Each row of a before or after table is a point. One or more steps were done to the points. Then noise was added and the rows were shuffled. The steps act on columns, c1 being the first. Write out the steps. A step turns or swaps two columns, mirrors them in a line or flattens them onto one, adds a multiple of one to another, or multiplies or shifts one. Angles are multiples of 10 degrees, from the lower column toward the higher: turns from -170 to 170, lines from 10 to 170 but not 90. Use the fewest steps. Two steps may share a column if one is a turn and the other turns, adds or multiplies; they go together, in the order done. Otherwise the lowest column goes first.
(in the rows, 100 means zero)

Before:
67; 38; 105
103; 145; 88
137; 137; 80
85; 130; 135
109; 84; 171
112; 105; 103
116; 105; 104
136; 97; 115
122; 126; 66
After (9 x 3):
62; 118; 87
85; 147; 132
129; 56; 93
69; 152; 128
80; 105; 31
108; 150; 59
84; 122; 101
101; 163; 113
84; 122; 100
Steps: turn c1 and c3 by 170 degrees; shift c2 by 20

Before, 14 rows:
129; 49; 98; 124
160; 61; 87; 88
128; 40; 63; 91
107; 122; 44; 139
120; 109; 133; 103
114; 106; 65; 69
112; 106; 138; 66
121; 57; 84; 126
95; 88; 133; 126
112; 137; 145; 84
114; 112; 129; 81
76; 109; 91; 90
81; 106; 52; 116
88; 88; 148; 148
After (14 x 4):
128; 130; 67; 150
82; 110; 52; 85
112; 70; 138; 116
158; 116; 91; 138
105; 117; 43; 60
89; 144; 150; 77
73; 87; 92; 101
129; 151; 97; 123
111; 65; 144; 83
95; 126; 135; 89
116; 72; 66; 115
115; 78; 130; 104
122; 97; 133; 91
119; 151; 85; 115
Steps: turn c2 and c4 by -130 degrees

Before, 12 rows:
58; 60; 103; 107; 63; 164
94; 78; 53; 145; 71; 92
111; 73; 77; 53; 52; 166
125; 128; 137; 111; 118; 104
112; 145; 114; 148; 68; 90
84; 145; 51; 110; 95; 106
132; 138; 113; 86; 119; 77
96; 126; 109; 129; 92; 139
83; 85; 146; 69; 124; 94
78; 142; 136; 84; 88; 157
140; 122; 145; 157; 128; 89
100; 98; 89; 76; 109; 128
After:
71; 110; 144; 125; 128; 106
95; 104; 122; 54; 60; 90
116; 94; 79; 64; 92; 106
128; 87; 103; 28; 97; 90
87; 106; 45; 98; 92; 94
65; 110; 61; 90; 62; 157
118; 93; 89; 149; 67; 165
100; 101; 92; 127; 117; 128
74; 108; 100; 93; 60; 164
86; 106; 114; 74; 84; 141
102; 99; 165; 95; 105; 92
118; 94; 80; 105; 111; 76
Steps: flatten c1 and c2 onto the line at 160 degrees; add -0.7 times c3 to c5; turn c3 and c4 by -140 degrees

Before:
100; 87; 84; 111; 123; 102; 82; 93
141; 93; 105; 104; 102; 103; 77; 105
102; 86; 110; 112; 104; 111; 87; 115
81; 143; 112; 91; 82; 92; 82; 98
108; 82; 59; 81; 91; 97; 84; 108
102; 78; 100; 99; 99; 82; 95; 114
168; 104; 81; 109; 91; 87; 120; 110
86; 79; 80; 112; 78; 98; 84; 105
103; 88; 98; 69; 89; 102; 117; 93
81; 102; 56; 66; 92; 90; 90; 110
107; 105; 93; 87; 107; 103; 102; 81
132; 153; 109; 105; 88; 110; 110; 114
After, 12 rows:
83; 85; 101; 110; 85; 103; 83; 102
119; 104; 5; 65; 91; 85; 91; 92
62; 107; 95; 109; 158; 79; 120; 92
99; 85; 99; 100; 102; 71; 95; 79
88; 154; 116; 105; 132; 116; 110; 105
106; 87; 51; 70; 110; 104; 117; 102
96; 92; 128; 113; 99; 118; 87; 80
125; 81; 98; 112; 104; 97; 84; 88
101; 85; 30; 80; 112; 96; 84; 87
126; 139; 99; 91; 98; 87; 82; 116
73; 95; 111; 104; 131; 104; 77; 93
91; 99; 74; 87; 101; 105; 101; 119
Steps: turn c1 and c5 by 130 degrees; mirror c2 and c8 in the line at 10 degrees; add 1.5 times c4 to c3; multiply c6 by 1.6

Before (12 x 9):
93; 81; 81; 97; 119; 117; 140; 105; 145
82; 139; 76; 100; 79; 123; 112; 104; 54
87; 66; 103; 92; 140; 94; 109; 115; 118
98; 118; 105; 105; 87; 146; 92; 100; 82
116; 108; 70; 107; 151; 97; 80; 95; 126
101; 78; 112; 61; 124; 86; 125; 88; 149
111; 59; 109; 86; 96; 91; 124; 102; 159
107; 98; 65; 82; 81; 131; 91; 116; 73
96; 95; 92; 128; 134; 99; 96; 106; 112
94; 86; 78; 96; 146; 128; 88; 80; 112
95; 76; 73; 108; 116; 99; 92; 67; 107
128; 116; 80; 108; 97; 138; 113; 94; 39
After (12 x 9):
110; 66; 46; 87; 78; 90; 109; 98; 123
81; 173; 152; 101; 80; 122; 87; 109; 98
116; 32; 92; 107; 142; 99; 136; 97; 140
101; 40; 51; 64; 91; 88; 132; 92; 113
94; 52; 108; 107; 114; 104; 112; 90; 127
95; 42; 95; 129; 120; 98; 128; 103; 113
93; 17; 100; 94; 131; 128; 134; 103; 123
91; 54; 68; 97; 73; 114; 138; 106; 139
109; 126; 140; 83; 99; 129; 78; 114; 117
98; 137; 113; 103; 100; 144; 84; 117; 86
130; 122; 163; 109; 88; 137; 103; 111; 88
86; 7; 81; 95; 111; 92; 141; 104; 105
Steps: add -1.5 times c5 to c2; turn c5 and c7 by 60 degrees; mirror c3 and c9 in the line at 120 degrees; multiply c8 by 0.4; turn c6 and c8 by 20 degrees

Before, 12 rows:
99; 82; 80; 61; 147; 80; 119; 123; 82; 71; 122
62; 123; 99; 94; 99; 111; 111; 139; 80; 117; 121
88; 107; 104; 107; 115; 81; 136; 71; 123; 66; 108
140; 108; 65; 102; 37; 77; 59; 88; 114; 48; 87
103; 112; 92; 99; 146; 109; 130; 124; 81; 175; 103
93; 98; 117; 115; 130; 130; 81; 96; 107; 95; 123
108; 122; 108; 103; 141; 118; 142; 96; 70; 48; 96
85; 93; 118; 87; 114; 98; 109; 31; 44; 162; 102
139; 99; 39; 93; 53; 94; 101; 60; 101; 57; 144
99; 88; 87; 145; 140; 67; 134; 92; 54; 56; 113
64; 68; 85; 96; 106; 143; 110; 112; 90; 145; 80
152; 74; 101; 111; 18; 92; 98; 120; 108; 61; 116
After:
97; 139; 126; 127; 81; 62; 135; 97; 105; 48; 114
64; 87; 77; 126; 141; 149; 111; 105; 103; 104; 77
139; 104; 54; 92; 25; 80; 59; 84; 53; 100; 91
150; 100; 69; 128; 26; 88; 97; 123; 105; 140; 108
86; 85; 104; 100; 161; 97; 109; 36; 56; 124; 128
88; 108; 121; 94; 78; 77; 135; 76; 177; 80; 119
100; 56; 123; 103; 98; 73; 118; 128; 110; 46; 113
92; 114; 131; 107; 111; 124; 81; 103; 77; 91; 123
62; 104; 94; 76; 114; 105; 111; 144; 97; 107; 105
139; 94; 40; 99; 40; 81; 102; 77; 102; 76; 155
108; 109; 146; 80; 76; 118; 142; 95; 135; 59; 96
104; 102; 96; 88; 187; 108; 130; 123; 125; 92; 94
Steps: turn c2 and c4 by -70 degrees; turn c5 and c10 by -60 degrees; turn c3 and c10 by 40 degrees; add -0.3 times c11 to c6; turn c8 and c11 by -20 degrees; add 1.5 times c7 to c9

Before:
124; 133; 96; 84; 91; 38; 169; 134; 75; 97; 104; 52
98; 94; 116; 96; 104; 104; 115; 98; 127; 122; 108; 122
85; 153; 95; 113; 79; 76; 177; 97; 40; 90; 31; 87
64; 144; 90; 135; 71; 91; 134; 89; 71; 37; 68; 106
106; 84; 111; 79; 97; 93; 110; 154; 93; 117; 103; 61
45; 145; 83; 133; 45; 48; 139; 92; 59; 77; 46; 121
91; 67; 132; 61; 87; 91; 112; 88; 110; 93; 95; 100
126; 113; 115; 53; 89; 86; 111; 133; 138; 113; 87; 65
103; 115; 120; 82; 69; 103; 96; 84; 89; 115; 110; 90
After (9 x 12):
91; 89; 125; 38; 88; 102; 116; 88; 132; 93; 83; 101
64; 74; 77; 155; 70; 100; 107; 89; 44; 36; 88; 106
99; 108; 119; 94; 103; 100; 129; 98; 110; 121; 98; 122
84; 29; 59; 121; 78; 101; 119; 98; 17; 91; 48; 87
107; 84; 111; 68; 97; 101; 102; 155; 110; 116; 96; 62
44; 63; 58; 153; 44; 99; 103; 93; 38; 79; 80; 121
126; 126; 107; 26; 90; 101; 132; 132; 96; 114; 74; 65
105; 101; 123; 71; 70; 101; 89; 83; 84; 116; 97; 90
124; 52; 98; 75; 92; 99; 136; 135; 48; 96; 99; 52
Steps: turn c3 and c11 by -30 degrees; add -0.3 times c1 to c11; turn c7 and c9 by -40 degrees; turn c2 and c9 by -70 degrees; multiply c4 by 1.6; multiply c6 by 0

Before:
83; 51; 129; 97; 119; 80; 90; 83; 80; 115; 89; 121; 97; 121
74; 73; 71; 111; 76; 109; 137; 122; 121; 56; 95; 127; 146; 134
161; 126; 113; 108; 93; 76; 100; 125; 94; 112; 79; 127; 113; 90
115; 110; 111; 108; 134; 109; 115; 101; 77; 106; 104; 90; 75; 53
140; 100; 128; 75; 136; 150; 104; 109; 59; 120; 105; 95; 141; 81
125; 83; 80; 85; 113; 59; 119; 93; 73; 37; 103; 130; 126; 116
120; 115; 141; 60; 89; 108; 111; 97; 47; 105; 44; 140; 92; 118
88; 56; 68; 97; 117; 109; 128; 115; 68; 94; 33; 60; 88; 120
75; 131; 142; 65; 126; 72; 141; 83; 113; 82; 23; 139; 156; 89
125; 49; 75; 106; 93; 141; 95; 85; 46; 36; 79; 80; 103; 60
98; 69; 85; 61; 116; 89; 135; 74; 135; 37; 86; 94; 95; 45
After, 11 rows:
89; 74; 48; 107; 94; 139; 47; 131; 38; 133; 105; 81; 80; 170
88; 102; 116; 112; 133; 108; 88; 71; 78; 70; 74; 86; 105; 133
84; 97; 70; 87; 115; 59; 109; 101; 75; 165; 125; 128; 102; 116
35; 112; 129; 107; 89; 77; 98; 115; 99; 88; 110; 127; 79; 102
108; 99; 60; 111; 73; 108; 143; 92; 122; 158; 141; 126; 94; 92
114; 85; 68; 61; 116; 87; 80; 105; 127; 130; 96; 92; 88; 179
119; 46; 90; 99; 119; 77; 104; 88; 65; 98; 96; 122; 89; 79
103; 90; 45; 96; 114; 110; 139; 66; 63; 116; 86; 60; 36; 85
62; 82; 119; 74; 138; 150; 99; 76; 56; 71; 139; 99; 106; 106
132; 96; 153; 64; 126; 70; 131; 76; 111; 112; 156; 140; 20; 121
78; 86; 141; 59; 86; 104; 121; 120; 45; 105; 92; 139; 43; 81
Steps: turn c1 and c8 by 150 degrees; add -1 times c5 to c8; turn c2 and c3 by 40 degrees; add 0.3 times c2 to c9; turn c10 and c14 by -150 degrees; add -0.7 times c14 to c7; swap c11 and c13

Before:
79; 75; 69; 112; 61; 131; 80; 75; 97; 82; 56; 121; 107; 105; 86; 102; 69; 82
120; 68; 131; 120; 121; 64; 78; 97; 24; 114; 137; 104; 157; 142; 154; 110; 77; 85
72; 118; 132; 44; 120; 101; 67; 111; 102; 50; 57; 130; 79; 118; 72; 100; 111; 90
96; 96; 141; 78; 98; 77; 114; 82; 79; 122; 54; 131; 135; 137; 143; 138; 144; 39
133; 84; 113; 99; 124; 111; 104; 80; 71; 71; 115; 96; 98; 106; 93; 99; 149; 70
151; 121; 72; 41; 125; 114; 105; 105; 102; 121; 67; 74; 120; 96; 81; 72; 89; 97
116; 69; 139; 79; 112; 112; 145; 157; 101; 127; 65; 89; 103; 92; 142; 110; 102; 51
95; 92; 133; 111; 114; 125; 74; 84; 38; 63; 120; 65; 79; 97; 143; 141; 145; 72
After:
94; 92; 121; 109; 114; 78; 70; 81; 165; 68; 119; 62; 80; 95; 144; 166; 113; 71
131; 88; 106; 99; 127; 88; 102; 81; 147; 70; 118; 100; 103; 91; 93; 95; 89; 70
64; 120; 126; 43; 121; 104; 72; 113; 107; 11; 56; 132; 80; 85; 72; 101; 91; 90
79; 75; 62; 115; 62; 75; 81; 74; 88; 88; 59; 119; 105; 88; 86; 103; 122; 83
113; 63; 130; 77; 110; 86; 150; 155; 101; 114; 68; 91; 103; 103; 139; 116; 96; 49
121; 71; 119; 118; 117; 150; 81; 93; 148; 126; 133; 105; 152; 74; 152; 118; 151; 89
96; 96; 131; 80; 94; 137; 113; 79; 139; 109; 55; 131; 136; 74; 146; 163; 88; 40
150; 124; 66; 40; 124; 87; 105; 100; 96; 84; 66; 71; 127; 99; 79; 56; 105; 95
Steps: shift c3 by -10; add 0.7 times c4 to c10; turn c6 and c14 by -160 degrees; multiply c17 by 0.7; turn c9 and c17 by -140 degrees; multiply c16 by 1.6
